Each row is a point. A path goes straight from each point to the next, and from the last back to the first. The post is the endless flat space through its rows: a point in 2 columns, a line in 3, a plane in 4, and so on, so that a path can go around it. How many times does the path go around the post? Going back the other way cancels.

Post, one row:
[[0.00 0.17]]
Path:
[[ 0.69  0.35]
 [ 0.17  0.54]
 [-0.06  0.81]
 [ 0.18  0.27]
 [ 0.34  0.05]
 [ 0.08 -0.11]
 [-0.43 -0.44]
 [-0.24  0.17]
 [-0.24  0.66]
 [ 0.17  0.36]
 [ 0.62  0.10]
 [ 0.01 -0.38]
 [-0.49 -0.38]
 [-0.51  0.23]
 [-0.05  0.74]
 [ 0.36  0.43]
 [ 0.52  0.35]
 [ 0.20  0.83]
 [-0.21  0.38]
 [-0.43  0.04]
 [-0.08 -0.12]
 [ 0.28 -0.07]]
Times around: 1

Post, 2 rows:
[[-0.25 -0.16 -0.47]
 [ 0.01  0.18  0.24]]
Path, 21 rows:
[[-1.14 -0.09 -0.46]
 [-0.37 -0.20 -0.11]
 [ 0.37 -0.28  0.09]
 [ 0.20  0.09 -0.08]
 [ 0.01  0.34  0.10]
 [-0.64  0.44  0.91]
 [-0.24 -0.31  0.31]
 [ 0.30  0.04  0.15]
 [-0.12 -0.12 -0.80]
 [-0.26  0.20 -0.31]
 [ 0.44  0.50 -0.02]
 [ 0.28 -0.30 -0.02]
 [-0.11  0.00  0.42]
 [-0.79 -0.01 -0.17]
 [-0.30  0.16 -0.64]
 [ 0.37  0.48  0.15]
 [-0.81 -0.07 -0.83]
 [-0.50 -0.21  0.06]
 [-0.04 -0.14  0.20]
 [ 0.70  0.07 -0.30]
 [ 0.09  0.38  0.15]]
Times around: 2

Post, 5 rows:
[[ 0.29 -0.19 -0.12 -0.17 -0.29 -0.22]
 [-0.30 -0.24  0.71  0.51 -0.47 -0.17]
 [-0.30  0.20  0.43 -0.43  0.41  0.57]
 [-0.22  0.43 -0.60  0.15  0.70 -0.16]
 [ 0.24 -0.40  0.29 -0.40  0.16 -0.04]]
Path:
[[-0.39 -0.07 -0.21  0.66 -0.19 -0.22]
 [-0.37 -0.08  0.50  0.50 -0.32  0.15]
 [ 0.26  0.00  0.11  0.46 -0.57  0.07]
 [ 0.14 -0.14  0.38  0.09  0.21 -0.21]
 [-0.12 -0.26  1.30 -0.20 -0.04 -0.36]
 [-0.32 -0.02 -0.12 -0.39  0.55 -0.37]
 [-0.59 -0.63  0.40  0.59  0.43 -0.38]
 [-0.07 -0.05 -0.29  0.49 -0.29 -0.03]
 [-0.18  0.60 -0.54 -0.08  0.52  0.59]
 [ 0.20  0.37 -0.45  0.39  0.12 -0.10]
 [-0.09  0.96 -0.08  0.25 -0.03 -0.12]
 [-0.29  0.73  0.37  0.55 -0.47 -0.18]
 [ 0.96 -0.31  0.42 -0.35  0.43  0.03]
 [-0.06  0.10  0.12  0.32 -0.18  0.21]
 [-0.09 -0.49 -0.29  0.25  0.68 -0.11]
 [-0.47 -0.01 -0.30 -0.48  0.64  0.31]
 [-0.20  0.15 -0.01 -0.42  0.05 -0.17]
 [-0.30  0.67  0.41 -0.40  0.00  0.46]
 [ 0.19 -0.06  0.53 -0.20  0.71  0.09]
 [ 0.43 -0.07 -0.06 -0.04 -0.15  0.53]
 [ 0.32 -0.45 -0.01 -0.38  0.38  0.16]
 [-0.84 -0.28  0.08  0.62  0.56 -0.43]
 [-0.43 -0.21 -0.09 -0.15 -0.23 -0.31]]
Times around: 0

Post (8 x 9):
[[-0.33  0.25  0.25 -0.51 -0.26  0.64  0.38  0.09  0.28]
 [ 0.39  0.43  0.39 -0.50  0.25 -0.19  0.25 -0.05 -0.07]
 [ 0.61  0.21 -0.18 -0.35  0.52  0.04  0.10 -0.13 -0.26]
 [-0.31  0.41 -0.06 -0.21 -0.25 -0.02 -0.05  0.47 -0.32]
 [-0.41 -0.17  0.31  0.96  0.05 -0.07  0.01  0.11 -0.26]
 [ 0.00  0.30  0.55  0.51 -0.80  0.62  0.39 -0.60  0.33]
 [ 0.01 -0.08  0.07 -0.41  0.05 -0.01 -0.55  0.53 -0.21]
 [-0.33 -0.32  0.41 -0.06 -0.31  0.02 -0.08 -0.19 -0.57]]
Path:
[[-0.46  0.63  0.00 -0.08 -0.10 -0.02  0.16  0.34 -0.12]
 [-0.11  0.52  0.40 -0.03 -0.19  0.05  0.44 -0.28 -0.33]
 [-0.41  0.03  0.18  0.00  0.17 -0.11 -0.25 -0.26 -0.48]
 [-0.33  0.36  0.10  0.27 -0.40 -0.06 -0.21  0.54  0.47]
 [-0.28  0.04  0.67 -0.15 -0.79 -0.02  0.59 -0.23 -0.38]
 [-0.02  0.90  0.87  0.34 -0.78  0.00  0.68 -0.29 -0.13]
 [ 0.31  0.71  0.48  0.43  0.09  0.00 -0.21  0.09  0.33]
 [ 0.10  0.49  0.02 -0.88  0.30  0.53 -0.38 -0.02  0.55]
 [ 0.50  0.39 -0.13  0.02 -0.13  1.37 -0.36 -0.10  0.58]
 [ 0.03  0.48  0.44  0.59 -0.33 -0.06  0.46  0.14 -0.11]
 [ 0.40 -0.06  0.33  0.51  0.42 -0.18  0.91 -0.40 -0.01]
 [ 0.22 -0.36  0.04 -0.14 -0.33 -0.19 -0.25 -0.06 -0.14]
 [ 0.80 -0.17  0.02  0.09  0.12  0.08 -0.04  0.24 -0.01]
 [ 0.13 -0.35 -0.01  0.63  0.32 -0.10  0.37  0.45  0.18]
 [-0.11 -0.63  0.07 -0.13 -0.21  0.28 -0.26 -0.39  0.00]
 [-0.68 -0.11  0.22  0.14 -0.31 -0.54 -0.22  0.06 -0.59]
 [ 0.67 -0.64 -0.47  0.12  0.53  0.92 -0.11 -0.70  0.18]]
Times around: 0
